Each row of a before or after table is a point. One or more steps were done to the points. Then noise was added and the rows were shuffled. The steps act on how far a point lies along the listed directions, d1 being the first. Name the steps. A step turns or swaps two directions, mirrors them in a line or flattens them onto one, adds a multiple of one to another, or multiplies one. Angles are multiples of 10 degrees, from the lower direction toward the higher: turns from -170 to 170, lines from 10 to 170 but not 90. Use the fewest steps. Two steps may share a direction if one is a turn and the other turns, adds or multiplies; they go together, in the order done. Otherwise the lowest direction goes first.

Directions:
(1): -8 -59 -8
(2): -4 8 -60
(3): 60 -8 -5
Before (8 x 3):
1 -27 17
-54 -30 -29
-19 -33 18
-38 11 -28
-18 29 -15
11 22 21
-43 29 16
1 -17 -19
After, 8 rows:
17 15 22
58 -4 -34
35 7 21
-22 -15 17
21 -24 -35
-6 -28 -24
16 -52 -1
11 18 -13
Steps: turn d1 and d3 by 140 degrees

Directions:
(1): 8 24 -19 -15 60 -4
(2): 24 -27 48 21 28 0
(3): -25 1 -5 32 6 -56
(4): 47 -16 -40 25 -6 -4
(5): 27 56 22 14 -16 -7
(6): -24 11 -9 48 11 40
Before (10 x 6):
-31 -53 1 -23 -33 13
-15 -39 -44 28 -26 55
-60 -5 -2 -30 25 -9
8 10 42 -24 -2 21
-24 14 -17 10 6 53
-26 10 44 -9 -18 17
-9 -31 -17 43 -17 20
46 28 -12 6 20 5
-3 13 -29 16 -36 42
-33 -48 -4 31 16 -16
After (10 x 6):
36 31 -15 22 24 0
-42 -48 -3 -3 -29 25
-36 10 43 3 -15 3
-1 -56 6 -25 6 -29
-46 -7 3 -51 21 -2
-43 8 -18 24 8 -31
-23 12 -31 35 -33 -23
-18 18 33 21 5 25
0 -39 -12 19 -23 -33
-33 -47 -45 41 -24 -31
Steps: turn d3 and d6 by -100 degrees

Directions:
(1): -38 7 9 -8 -16 -25 24 -52
(2): 1 9 5 54 17 -31 -36 -15
(3): 9 49 -24 -26 -27 -24 -26 7
(4): -31 3 -60 21 10 2 22 15
(5): -2 -15 -23 4 -24 44 -35 -36
Before, 9 rows:
16 -8 -4 -5 14 22 -17 37
-42 -3 -38 12 4 -13 15 -30
7 -13 11 21 9 -3 -12 1
16 19 -21 24 -12 15 -47 15
19 -14 -10 26 8 25 -42 11
18 6 0 28 28 7 -4 51
21 25 10 -1 39 -45 9 47
-21 -5 -19 -56 -25 28 26 -30
21 5 -3 10 3 26 -30 36
After, 9 rows:
-38 4 -6 -12 -3 -12 19 -23
-39 18 -4 2 -17 -13 11 -32
-26 28 -12 5 -9 -40 -4 -23
-26 27 -22 19 -25 -10 -19 -32
17 1 -38 11 22 6 -21 44
-4 4 10 13 4 -25 -1 -4
25 6 -19 -60 -11 33 1 32
-24 -46 11 31 32 17 17 -40
-43 1 -1 28 10 -11 31 -26
Steps: mirror d1 and d4 in the line at 100 degrees; swap d3 and d5

Directions:
(1): 17 24 -13 -34 37 46 23 32 21 -42 -20
(2): 30 21 40 20 -34 30 -35 -30 39 -11 -28
(3): 34 14 -20 38 47 -28 -42 -10 -26 -35 -2
(4): 16 3 60 -30 19 21 -16 1 -36 2 53
Before (10 x 11):
-3 -1 5 8 -11 -4 -7 -13 -7 12 2
6 3 8 -1 7 10 -6 -4 -2 -6 1
5 -3 4 -18 10 8 3 10 -12 0 14
-4 0 -5 -6 1 -4 3 4 -3 -1 6
-10 3 -5 -12 7 7 16 11 2 -5 -5
12 7 -8 1 18 7 -2 4 -3 -15 -6
-9 -4 -1 -5 3 -4 9 5 -6 4 3
10 2 -8 10 20 -14 -15 -2 -15 -8 8
-3 -2 -10 -4 7 -1 4 7 -8 -1 0
-2 -1 -7 -6 17 9 10 14 -3 -4 3
After:
-6 -3 -15 -10 25 5 16 21 -9 -4 6
-6 -5 -17 -4 15 -8 7 10 -16 0 4
2 -2 -4 -31 21 16 16 22 -11 -6 13
-8 -2 -9 -9 4 -6 9 8 -6 0 9
-22 -4 -5 -21 -1 8 29 17 2 6 0
-1 1 8 7 -14 0 -8 -13 -3 11 0
25 12 -16 16 37 -5 -18 0 -14 -29 -6
33 12 -27 33 60 -34 -40 -3 -36 -34 8
-18 -10 -4 -14 2 -3 20 11 -9 11 7
15 10 8 1 14 15 -12 -4 0 -17 -4
Steps: add 1 times d4 to d1; multiply d2 by 2; multiply d3 by 3

Directions:
(1): 21 -60 3 -33 13 -29 -7 9 22 -17 -19 -13
(2): -17 23 -29 6 -5 0 4 48 42 11 -30 -28
(3): -5 0 4 14 -43 -19 -45 -9 -13 3 -49 22
(4): -23 -28 26 40 23 -21 13 38 -25 26 -2 11
(5): -9 29 26 -14 48 -12 5 -24 27 10 -32 29
(6): 52 28 9 29 14 -17 -11 27 0 -41 5 8
Before:
5 -2 4 -9 31 17 25 11 6 -6 23 -3
3 5 -9 0 11 27 17 -8 -18 9 43 -4
-13 -27 1 -34 -17 11 0 -16 5 12 -7 0
18 -6 2 21 -7 -11 -13 26 -18 -16 -1 -3
19 19 -19 34 -21 1 -2 43 -9 -13 -4 -6
34 4 5 7 -28 -10 -21 12 -17 -17 14 -11
-9 -60 -8 -18 -21 -12 -9 -7 -15 21 -14 7
10 -3 13 4 -15 -10 -10 -3 -15 -5 -11 21
18 5 2 37 -22 -20 -27 34 -25 -6 -11 3
After (9 x 12):
12 45 1 12 -11 16 -4 7 2 -7 2 13
32 -27 -7 7 -28 -11 -33 -2 -24 -14 -4 7
3 -54 -14 -20 -4 4 24 14 -7 3 18 -21
-9 46 -16 33 -4 10 8 27 -4 18 -1 12
-13 11 0 -11 5 -3 12 17 22 13 -27 3
3 -24 10 4 -23 10 -19 -15 -33 -7 4 17
-23 -23 -6 -6 -3 2 7 12 -7 17 1 -16
-10 -14 -11 -24 -21 1 -2 6 8 16 -1 -29
-23 -29 -10 -14 14 -6 18 26 10 26 -3 -26
Steps: turn d1 and d6 by -150 degrees; turn d2 and d3 by -120 degrees; add 0.7 times d2 to d5

Directions:
(1): -22 31 -14 47 17 -49 -11 18 -14 31 14 2 -19 60 7 12 -7 58
(2): 55 -43 15 15 -32 -59 7 34 -37 23 30 32 17 -25 -8 -8 6 -9
(3): -2 -3 50 23 0 -10 15 -35 -36 -31 -7 -59 25 -10 -26 -46 4 45
Before:
-15 10 -4 -8 3 2 7 -15 4 -11 -14 -24 5 1 -3 -12 -4 2
-13 9 -2 16 2 7 0 -8 -12 -1 -17 -21 0 11 2 2 2 36
-35 16 13 18 11 -3 -10 -19 -9 -8 -13 -35 5 12 -10 -15 -4 34
-20 6 5 -16 5 21 -5 -38 3 -22 -22 -29 11 -4 -10 -10 -8 0
6 -21 9 21 -14 -13 6 13 -20 -1 15 2 3 -8 2 -14 2 19
23 -14 -23 -17 -20 -13 0 35 13 28 0 43 -13 -18 23 25 0 -40
41 -31 -1 19 -40 -39 14 28 -25 27 13 35 9 -6 -8 -6 1 -18
-25 9 19 10 7 26 3 -39 -12 -28 -17 -60 4 3 -9 -23 9 20
After:
10 -10 5 0 -11 -23 11 -3 -13 -2 -2 -13 14 -11 -8 -17 -1 -1
-27 5 -5 9 5 25 1 -4 6 -13 -3 -12 -10 7 9 -6 -1 19
2 -21 17 -9 -13 4 -2 -7 -7 -11 -8 -9 18 -32 -11 -15 2 -17
12 -16 -3 -9 -14 19 3 0 -5 -5 -16 -1 8 -23 3 4 6 -5
22 -29 37 20 -22 -19 11 -14 -44 -13 7 -37 21 -24 -18 -34 14 10
-45 41 -28 13 11 28 0 -13 24 5 -24 -8 -22 50 7 10 -11 13
-20 25 -31 1 7 -2 -6 18 23 24 -12 16 -28 21 27 28 -6 -1
19 -23 26 12 -17 -40 2 -13 -37 -3 4 -15 27 -14 -21 -23 -3 14
Steps: add -1 times d1 to d3; turn d1 and d2 by -150 degrees
